Each wall is flat, endless, passes through zero and stands at right angles to its row. A trip goes straight from one point to another. List the walls that it crosses, first one first.

Walls:
(1): -0.41,-0.91
(2): 0.13,0.15
(3): -0.44,-0.31
Trips:
0.05,0.19 to -0.37,-0.07 => 3, 2, 1
0.20,-0.31 to 0.00,0.08 => 3, 2, 1
-0.04,-0.27 to 0.25,-0.19 => 3, 2
-0.33,0.09 to 0.51,0.04 => 1, 2, 3
-0.46,0.51 to 0.09,0.02 => 3
0.39,-0.23 to -0.55,0.15 => 2, 3
-0.13,-0.17 to 0.60,-0.15 => 3, 2, 1

Walls:
(1): -0.12,-0.16,-0.09,-0.03,0.23,-0.20,0.34,-0.90,-0.19,-0.09,-0.02,0.34
(2): -0.11,-0.14,0.10,0.04,0.11,0.04,-0.16,-0.19,-0.08,-0.03,0.04,0.17
(3): -0.27,-0.03,0.22,0.28,-0.49,-0.09,-0.28,0.20,0.09,-0.05,0.67,0.12
(4): 0.04,-0.48,-0.45,0.02,-0.05,-0.27,-0.33,-0.11,-0.38,-0.09,0.01,0.08
Trips:
-0.02,-0.09,-0.22,-0.30,0.19,0.18,0.17,-0.52,-0.23,-0.18,-0.45,0.30 to 0.15,0.12,0.29,0.29,0.39,0.21,0.22,-0.46,0.44,-0.20,0.20,0.54 => 4
-0.30,0.13,-0.35,0.00,-0.03,-0.04,0.24,0.21,0.03,-0.20,0.13,-0.59 to 0.26,0.07,0.27,0.17,0.20,-0.17,0.48,-0.02,-0.22,0.31,0.01,0.20 => 3, 1
0.39,-0.09,-0.52,-0.08,0.78,-0.18,-0.49,0.34,0.45,0.36,-0.27,0.47 to 0.38,0.24,0.19,0.05,0.08,0.03,-0.52,-0.38,0.00,0.12,0.61,0.18 => 3, 1
0.15,-0.28,0.04,0.15,-0.47,0.23,-0.11,-0.10,0.57,-0.14,-0.09,-0.07 to -0.17,-0.09,0.28,0.39,0.25,0.10,-0.29,-0.60,-0.07,0.49,0.28,-0.17 => 2, 1, 4
0.25,-0.16,0.38,-0.34,0.21,0.04,0.03,-0.07,-0.11,0.00,0.22,0.09 to -0.37,-0.66,0.23,0.38,-0.47,-0.31,0.17,-0.25,0.15,-0.45,0.24,0.40 => 3, 4
0.15,-0.21,-0.11,0.47,0.37,0.78,0.55,-0.44,0.27,0.35,0.37,-0.14 to 0.21,-0.30,-0.22,0.36,0.03,-0.23,-0.14,-0.10,-0.09,-0.04,-0.11,-0.02 => 4
0.24,-0.37,-0.44,-0.56,-0.17,0.39,0.38,0.76,-0.28,-0.40,-0.12,0.12 to -0.49,0.33,-0.22,-0.02,0.37,0.09,-0.34,0.26,0.33,-0.25,0.07,0.18 => 4, 3, 2
0.29,-0.10,0.08,-0.39,0.07,-0.23,-0.69,-0.03,0.00,0.44,0.10,0.31 to -0.47,-0.51,0.34,0.12,-0.06,-0.10,-0.12,-0.10,0.55,0.31,-0.04,-0.47 => 4

Walls:
(1): -0.19,0.27,0.02,0.26,-0.10,-0.16,0.26,-0.03,0.15,0.13,-0.13,-0.03,0.02,0.13,0.04,-0.25,-0.12,-0.01,-0.06,0.52,-0.62,0.59,-0.38,0.23,0.26,-0.82,-0.66,0.15,0.44,-0.17,0.77,0.05,0.53,0.07,0.21,-0.02,0.42,0.38,0.42,-0.13,-0.25,-0.31,0.05,-0.05,0.21,-0.57,0.23,0.53
(2): 0.30,-0.03,0.17,-0.48,0.16,-0.11,-0.07,-0.48,-0.48,0.25,-0.43,0.15,0.36,-0.29,0.09,0.34,0.34,-0.15,-0.28,-0.39,-0.46,0.10,0.09,0.05,0.20,-0.25,0.52,0.46,-0.06,0.04,0.09,0.25,0.07,0.49,0.27,-0.57,0.03,0.02,0.25,-0.05,0.22,-0.06,0.30,-0.20,0.29,-0.10,0.48,-0.22
(3): 0.21,-0.21,0.83,-0.01,-0.05,-0.24,0.20,-0.43,-0.21,-0.38,-0.30,0.13,0.61,-0.14,-0.12,-0.49,0.49,0.34,-0.48,-0.11,0.06,-0.55,0.12,-0.30,0.55,-0.37,-0.26,0.13,0.02,0.03,0.40,-0.11,-0.23,-0.64,-0.01,-0.29,0.22,-0.24,-0.36,0.23,0.23,-0.16,0.26,-0.29,-0.39,0.05,0.07,0.49
(4): -0.20,0.10,0.09,-0.21,0.05,0.15,0.30,0.44,0.18,-0.08,-0.43,0.06,0.02,-0.35,-0.14,0.09,0.58,-0.40,0.10,-0.27,0.64,-0.27,0.28,-0.15,-0.13,0.12,-0.49,-0.12,0.04,0.16,0.17,0.27,0.10,-0.11,0.02,-0.36,0.10,0.32,-0.19,0.40,0.08,-0.35,-0.17,-0.15,0.48,0.26,0.54,0.26
Trips:
-0.43,0.48,-0.01,-0.05,0.11,0.00,-0.55,0.27,0.23,0.22,0.43,-0.52,-0.36,0.00,-0.13,-0.32,-0.15,0.25,0.19,-0.16,0.22,-0.20,0.12,0.33,-0.46,0.02,-0.06,0.13,0.02,0.10,-0.76,0.09,0.00,0.03,-0.24,-1.03,-0.11,0.76,0.44,0.19,0.42,0.24,0.04,0.24,0.53,-0.40,-0.22,0.15 to -0.19,0.30,-0.39,-0.12,-0.08,-0.26,-0.10,-0.42,0.12,0.91,-0.43,0.11,-0.15,0.11,0.27,-0.22,0.23,0.01,0.20,-0.62,0.02,-0.86,0.25,-0.20,-0.15,-0.22,-0.33,0.38,-0.31,-0.17,0.49,-0.63,-0.36,0.07,-0.09,0.03,-0.49,-0.14,0.10,0.44,0.06,0.09,0.61,-0.12,0.33,0.04,0.28,0.29 => 2, 3
0.30,-0.03,0.34,-0.04,-0.26,-0.30,-0.11,0.48,-0.07,0.13,-0.24,0.13,-0.21,-0.23,0.34,0.43,0.12,-0.31,-0.15,0.24,0.53,0.19,-0.17,0.05,-0.14,0.01,-0.18,-0.09,-0.41,-0.17,-0.01,-0.10,-0.19,-0.22,-0.05,-0.43,-0.66,-0.44,-0.23,-0.28,0.16,0.14,0.35,0.31,-0.27,-0.24,-0.08,-0.09 to -0.08,-0.07,-0.44,0.31,-0.22,-0.27,0.56,-0.08,0.22,0.05,0.61,0.51,-0.47,0.15,-0.42,0.02,-0.27,0.00,0.32,0.21,-0.15,0.00,-0.12,-0.19,0.11,-0.16,-0.04,0.13,0.17,-0.44,0.05,0.10,-0.30,0.37,-0.05,0.05,-0.28,0.03,-0.13,0.35,-0.04,0.49,0.26,0.02,0.21,0.13,0.13,0.09 => 3, 4, 1
-0.23,0.15,-0.22,0.19,-0.05,0.13,0.27,-0.35,0.84,-0.29,-0.43,0.04,0.01,-0.09,-0.05,0.58,-0.31,0.02,-0.04,0.06,0.12,-0.39,-0.14,-0.33,0.15,0.26,0.59,-0.61,-0.13,-0.04,-0.13,-0.45,0.15,-0.26,-0.17,-0.36,-0.20,0.10,0.21,0.44,-0.48,-0.44,0.58,-0.14,0.35,-0.16,0.23,0.18 to -0.24,0.12,0.43,-0.25,-0.32,-0.11,-0.06,-0.25,0.20,-0.24,0.32,-0.33,0.71,0.00,-0.13,-0.05,-0.48,-0.04,0.13,0.57,-0.12,-0.35,-0.47,0.29,0.04,-0.40,0.39,-0.09,-0.06,-0.02,-0.19,0.11,0.15,0.05,-0.15,-0.42,-0.17,0.08,-0.48,-0.35,-0.21,0.26,-0.36,0.23,-0.06,0.06,0.02,-0.27 => 3, 4, 1
0.26,-0.01,-0.08,0.81,-0.43,-0.28,-0.28,0.17,-0.43,0.29,-0.16,-0.14,0.01,0.60,0.27,-0.14,-0.56,-0.09,0.51,-0.29,-0.09,0.21,-0.51,0.26,-0.25,-0.03,0.23,0.12,0.22,-0.30,0.16,0.72,0.51,0.17,-0.44,0.01,0.40,-0.21,-0.39,0.57,-0.42,-0.19,-0.02,0.11,0.62,0.29,0.77,0.20 to -0.21,0.35,-0.10,-0.35,-0.12,0.14,-0.16,0.57,0.42,0.14,0.33,-0.09,0.19,-0.35,0.08,-0.26,-0.17,-0.27,-0.35,-0.24,0.09,0.40,0.03,0.16,0.06,0.35,-0.24,-0.38,0.59,0.05,-0.32,-0.68,-0.27,-0.49,-0.03,0.11,-0.39,-0.10,0.05,-0.28,-0.21,-0.49,0.03,-0.36,0.08,0.51,-0.41,0.16 => 2, 1
0.66,0.13,-0.06,0.00,-0.38,-0.39,-0.80,0.09,0.05,-0.10,0.40,0.23,-0.21,-0.09,0.11,-0.02,0.33,-0.15,-0.02,-0.07,-0.15,-0.22,-0.02,-0.31,0.04,0.16,0.02,0.45,-0.29,0.25,-0.03,0.12,-0.18,0.81,0.12,-0.43,-0.13,0.12,0.22,0.21,-0.26,-0.14,0.49,-0.13,0.33,-0.13,-0.26,-0.09 to -0.23,0.24,0.04,0.12,-0.17,0.53,0.23,-0.03,0.52,0.05,-0.12,-0.04,0.13,0.38,-0.40,-0.43,0.25,0.42,-0.69,0.20,0.07,-0.11,0.10,0.36,-0.43,0.27,0.04,-0.13,0.10,-0.09,-0.48,0.04,0.20,-0.12,0.25,-0.05,-0.26,0.35,0.08,0.33,-0.11,0.03,-0.15,0.56,-0.40,0.31,0.20,0.31 => 4, 2, 3

Walls:
(1): -0.51,0.52,0.14,-0.13,0.34,-0.15,0.03,0.28,0.31,-0.21,0.10,0.31,0.08,-0.03,-0.01,-0.17,-0.16,-0.65,-0.14,0.22,0.21,0.25,-0.68,-0.29,0.18,0.03,-0.24,0.22,-0.48,-0.12,-0.40,0.40,0.17,0.12,0.60,-0.24,0.33,0.09,0.46,-0.29,0.76,0.16,0.20,0.17,0.23,-0.01,-0.08,0.35
(2): 0.12,0.91,-0.09,-0.14,-0.19,0.35,-0.26,0.09,-0.19,0.25,0.20,0.11,-0.43,-0.21,0.43,-0.07,-0.13,-0.45,0.35,-0.09,0.42,0.33,-0.30,0.09,-0.30,-0.50,-1.01,0.25,0.04,-0.01,-0.12,0.31,0.24,-0.25,-0.20,0.25,0.04,-0.31,0.48,-0.54,0.07,-0.47,-0.17,0.05,0.14,0.23,0.25,-0.14
(3): 0.65,-0.51,-0.48,0.34,0.35,-0.12,-0.56,0.28,0.50,-0.29,0.00,-0.15,0.17,-0.66,-0.09,0.04,0.07,-0.31,-0.11,0.06,-0.29,-0.17,-0.17,0.20,0.53,0.20,0.43,-0.09,-0.23,0.37,-0.08,-0.31,0.02,-0.01,0.00,-0.03,0.50,0.03,-0.04,0.12,0.43,-0.03,0.02,0.10,0.54,-0.33,-0.60,-0.32
(4): -0.05,0.04,0.00,-0.40,0.13,0.41,-0.10,-0.40,0.24,-0.26,0.35,-0.29,0.50,0.09,-0.12,0.34,0.00,0.01,-0.22,-0.19,-0.22,-0.15,0.45,0.01,0.30,0.13,-0.36,-0.32,0.04,-0.66,0.30,-0.57,0.37,-0.19,0.20,0.24,-0.08,-0.67,-0.06,0.26,-0.25,0.27,0.04,0.18,0.27,-0.58,0.45,-0.08
(5): -0.38,-0.34,0.33,0.44,-0.10,0.05,0.21,0.03,-0.01,0.27,-0.39,-0.41,-0.26,0.29,0.72,-0.09,-0.51,0.19,0.38,0.00,0.48,0.02,-0.07,-0.32,0.10,-0.53,-0.12,-0.28,-0.31,0.22,0.36,-0.52,0.04,-0.07,-0.26,-0.20,0.06,0.07,0.04,0.16,-0.07,0.16,0.15,0.21,0.19,0.23,0.37,-0.08
(6): 0.15,-0.52,-0.56,-0.72,0.33,-0.24,-0.66,0.25,0.12,0.21,-0.41,0.02,-0.63,-0.38,0.25,0.29,0.10,0.25,0.04,0.26,-0.25,0.27,0.38,0.12,0.23,-0.31,-0.01,-0.13,0.05,-0.43,-0.14,-0.17,0.16,-0.42,0.48,0.18,0.78,0.01,-0.06,-0.06,-0.21,0.13,0.11,0.30,0.27,-0.27,-0.02,0.00
(7): -0.06,-0.03,-0.06,-0.23,0.10,0.09,-0.13,0.04,-0.09,-0.58,0.49,0.59,0.20,-0.24,0.47,-0.29,-0.20,-0.07,0.42,0.28,-0.28,0.22,-0.20,0.36,-0.50,0.17,-0.35,0.05,0.07,0.21,-0.28,-0.05,-0.38,-0.39,0.00,0.43,-0.43,-0.35,-0.13,0.12,0.26,0.06,0.03,0.28,-0.17,-0.16,0.24,-0.10
Trips:
-0.07,0.31,0.34,-0.33,-0.42,0.17,-0.01,0.26,-0.25,0.11,-0.18,0.07,-0.11,0.02,-0.05,0.17,0.05,0.03,0.07,-0.04,0.27,-0.18,0.15,0.17,-0.10,-0.21,0.07,0.53,-0.18,0.33,-0.08,0.32,-0.01,-0.27,0.01,0.07,0.36,0.03,0.19,-0.07,-0.20,0.42,-0.12,-0.56,-0.24,-0.14,0.17,0.51 to -0.40,-0.34,-0.08,0.02,0.03,-0.21,-0.10,0.12,0.31,0.01,-0.05,0.21,-0.05,0.20,-0.19,-0.19,0.13,0.66,-0.20,-0.06,-0.70,-0.29,0.04,-0.34,-0.06,0.01,-0.35,0.37,0.28,0.43,-0.04,0.34,-0.46,-0.10,0.04,0.59,-0.06,-0.02,0.03,0.14,0.08,0.45,-0.05,0.28,-0.26,-0.09,0.72,0.19 => 6, 7, 1, 2, 4
-0.24,-0.10,0.02,-0.08,-0.33,0.42,0.15,0.12,0.63,0.17,0.04,-0.10,0.01,0.77,-0.38,-0.36,-0.38,-0.28,-1.12,-0.31,0.13,-0.05,-0.28,0.45,0.01,-0.07,-0.18,-0.09,0.00,0.00,-0.15,-0.39,0.05,-0.01,0.35,0.22,0.18,0.45,-0.04,0.29,0.29,-0.06,0.01,-0.56,-0.22,-0.13,0.11,0.23 to 0.29,-0.31,-0.45,0.04,-0.27,0.03,0.58,0.17,-0.25,0.28,0.28,-0.17,0.15,0.00,0.03,-0.04,0.34,-0.36,-0.40,-0.18,-0.18,0.01,0.43,0.41,0.07,0.24,0.33,0.36,-0.38,-0.14,0.19,-0.44,-0.57,-0.57,-0.21,-0.29,0.87,0.26,-0.18,-0.48,-0.09,0.20,-0.02,-0.30,0.26,-0.05,0.61,-0.03 => 3, 1, 6

Walls:
(1): -0.37,-0.37,0.19,-0.26,0.07,-0.29,0.37,0.22,-0.15,-0.13,-0.18,0.10,-0.51,0.20,-0.16,-0.43,-0.22,-0.25,-0.26,-0.40,0.25,-0.14,0.08,-0.16,0.39,-0.33,-0.28,0.34,0.09,-0.59,-0.57,0.05,0.31,-0.36,0.58,0.35,0.10,0.08,-0.12,-0.26,0.18,0.01,-0.21,0.08,0.43,0.39,-0.04,-0.41
(2): 0.20,0.46,-0.06,-0.21,0.24,-0.66,0.15,-0.05,0.08,0.24,0.05,-0.03,-0.15,0.24,-0.12,-0.27,0.22,-0.29,0.29,0.15,0.07,-0.01,0.46,0.06,0.00,-0.28,0.39,-0.33,0.28,-0.35,0.07,0.00,-0.10,-0.50,-0.43,0.33,-0.19,0.07,-0.02,0.08,-0.09,-0.61,0.07,0.69,0.25,-0.13,0.36,0.13
(3): -0.30,-0.01,0.18,0.59,0.42,-0.36,0.73,0.40,0.26,-0.19,0.09,0.20,-0.36,-0.07,-0.28,0.16,0.44,-0.34,-0.01,0.24,-0.01,-0.25,0.39,0.24,-0.01,0.01,0.10,-0.53,0.70,-0.25,0.42,0.33,-0.36,-0.30,-0.05,0.15,-0.15,0.09,0.41,0.29,0.29,-0.10,0.03,0.12,0.04,-0.12,0.19,0.36
(4): -0.23,-0.23,0.00,-0.38,0.46,-0.17,0.30,-0.28,-0.06,-0.48,0.09,0.40,0.18,-0.73,-0.16,0.00,0.41,0.05,-0.04,-0.03,-0.65,-0.54,-0.60,0.10,-0.21,0.24,0.09,0.30,-0.37,-0.64,0.06,0.09,-0.07,-0.25,-0.23,-0.22,0.08,0.33,0.33,0.26,0.31,0.24,-0.15,0.08,0.00,-0.14,0.03,-0.51
(5): -0.42,0.06,-0.09,0.17,0.08,-0.41,0.14,0.22,0.42,-0.29,0.14,0.26,-0.01,-0.12,-0.13,0.41,-0.19,0.02,-0.19,0.48,0.20,0.13,0.25,0.11,0.42,0.09,-0.14,0.15,-0.29,-0.08,0.37,0.64,0.35,-0.60,-0.11,-0.10,-0.29,-0.13,-0.46,0.74,0.15,0.13,0.04,-0.21,-0.40,0.28,-0.30,0.02
(6): 0.06,0.25,-0.46,0.06,-0.02,-0.14,-0.08,-0.21,-0.26,0.12,-0.02,0.15,0.40,0.20,0.05,0.42,-0.05,-0.33,-0.05,-0.07,0.75,0.13,-0.04,-0.21,0.36,-0.10,0.18,-0.20,-0.15,-0.26,-0.71,-0.39,0.16,0.33,-0.19,0.03,0.04,-0.37,0.50,0.02,-0.11,0.10,0.27,0.59,-0.38,-0.13,-0.42,0.16
(7): 0.17,-0.29,0.02,-0.34,-0.01,-0.22,0.02,0.24,0.19,0.11,-0.10,-0.21,0.50,0.24,0.12,-0.24,-0.64,-0.18,0.59,-0.37,-0.02,0.08,0.49,-0.26,0.69,0.55,0.11,-0.39,0.16,-0.33,-0.31,-0.14,-0.12,0.18,0.04,-0.08,-0.32,0.13,-0.43,-0.22,-0.83,-0.24,-0.12,-0.20,0.14,0.73,-0.13,-0.14
Trips:
0.20,0.04,-0.30,-0.32,0.31,0.07,-0.22,0.07,-0.08,0.51,0.29,0.12,-0.07,-0.30,0.14,-0.23,0.48,-0.18,0.24,0.64,-0.34,-0.58,-0.18,0.00,0.00,-0.38,-0.47,-0.50,0.82,-0.62,0.27,0.43,-0.33,0.76,0.02,-0.07,-0.52,-0.24,-0.01,0.31,0.06,-0.32,0.32,-0.10,0.03,-0.15,-0.13,-0.16 to -0.10,0.06,-0.04,0.06,-0.44,0.38,0.03,-0.20,0.02,0.03,0.21,0.40,-0.31,-0.01,-0.14,0.87,-0.02,-0.74,0.23,-0.38,-0.41,0.14,-0.28,-0.25,-0.12,0.24,0.08,0.17,-0.53,-0.39,0.09,-0.32,0.55,-0.11,-0.22,-0.01,0.28,-0.25,0.17,-0.32,-0.06,-0.02,-0.09,0.21,0.55,-0.17,0.25,-0.50 => 6, 3, 1, 2
-0.06,-0.34,-0.20,-0.25,-0.11,0.27,0.55,0.39,0.13,0.26,-0.14,-0.29,0.37,0.27,0.25,0.33,-0.26,-0.28,-0.11,0.02,-0.37,-0.22,0.19,-0.10,0.21,0.04,-0.34,0.32,0.48,-0.38,0.27,-0.43,0.08,-0.02,-0.18,0.19,0.02,-0.07,-0.05,0.20,0.19,0.15,-0.37,0.00,0.40,0.60,-0.21,-0.23 to 0.48,-0.40,0.10,-0.54,0.09,0.31,-0.04,-0.28,0.11,-0.10,0.26,0.27,-0.84,-0.28,-0.57,-0.51,-0.35,-0.37,0.08,0.15,0.02,0.10,0.00,0.09,0.10,-0.37,-0.32,-0.16,0.54,-0.19,-0.17,0.16,0.12,-0.04,0.09,0.24,0.07,-0.45,-0.32,0.19,-0.08,0.03,0.23,0.00,-0.32,-0.06,0.24,0.15 => 4, 2, 7
0.22,0.48,0.00,0.12,-0.27,-0.06,0.27,-0.32,0.59,-0.02,-0.55,0.21,0.32,0.28,-0.24,-0.31,0.52,0.02,-0.20,-0.57,-0.39,0.27,-0.15,-0.30,0.05,-0.24,0.35,0.33,-0.40,-0.28,0.66,0.74,0.26,0.15,-0.37,0.12,-0.33,0.05,-0.07,0.07,-0.26,0.30,0.04,-0.34,0.89,0.16,0.46,-0.45 to 0.33,-0.22,0.32,0.44,-0.30,0.35,0.36,0.03,-0.07,0.23,0.10,-0.10,0.17,-0.45,-0.06,0.09,-0.22,0.03,0.47,-0.07,-0.09,0.69,-0.66,0.03,-0.01,-0.08,-0.43,-0.06,0.36,0.34,-0.87,-0.51,-0.01,0.00,-0.05,-0.28,-0.21,-0.17,0.06,-0.13,-0.17,0.23,0.11,-0.04,0.10,-0.35,0.17,0.21 => 5, 1, 2, 4, 6
0.02,-0.26,0.34,0.03,0.37,-0.85,0.16,0.03,0.47,-0.17,0.32,-0.52,-0.48,0.02,-0.36,-0.19,-0.06,-0.36,-0.09,0.40,-0.10,0.39,-0.52,0.59,0.20,0.06,0.12,-0.46,-0.21,-0.30,-0.18,-0.05,-0.12,0.00,0.10,0.22,-0.17,-0.37,0.34,0.20,-0.54,0.11,-0.18,0.22,-0.42,-0.21,0.03,-0.08 to -0.69,0.15,-0.54,-0.60,-0.26,0.16,0.24,0.34,-0.02,-0.21,0.05,-0.26,-0.04,0.20,0.30,-0.12,-0.18,-0.14,0.07,-0.01,0.15,0.15,0.42,-0.19,0.12,0.27,-0.33,-0.27,0.09,0.05,0.04,-0.35,0.21,-0.03,-0.42,0.50,-0.38,0.49,0.28,-0.17,0.04,0.23,0.21,0.40,-0.39,-0.08,0.16,0.18 => 4
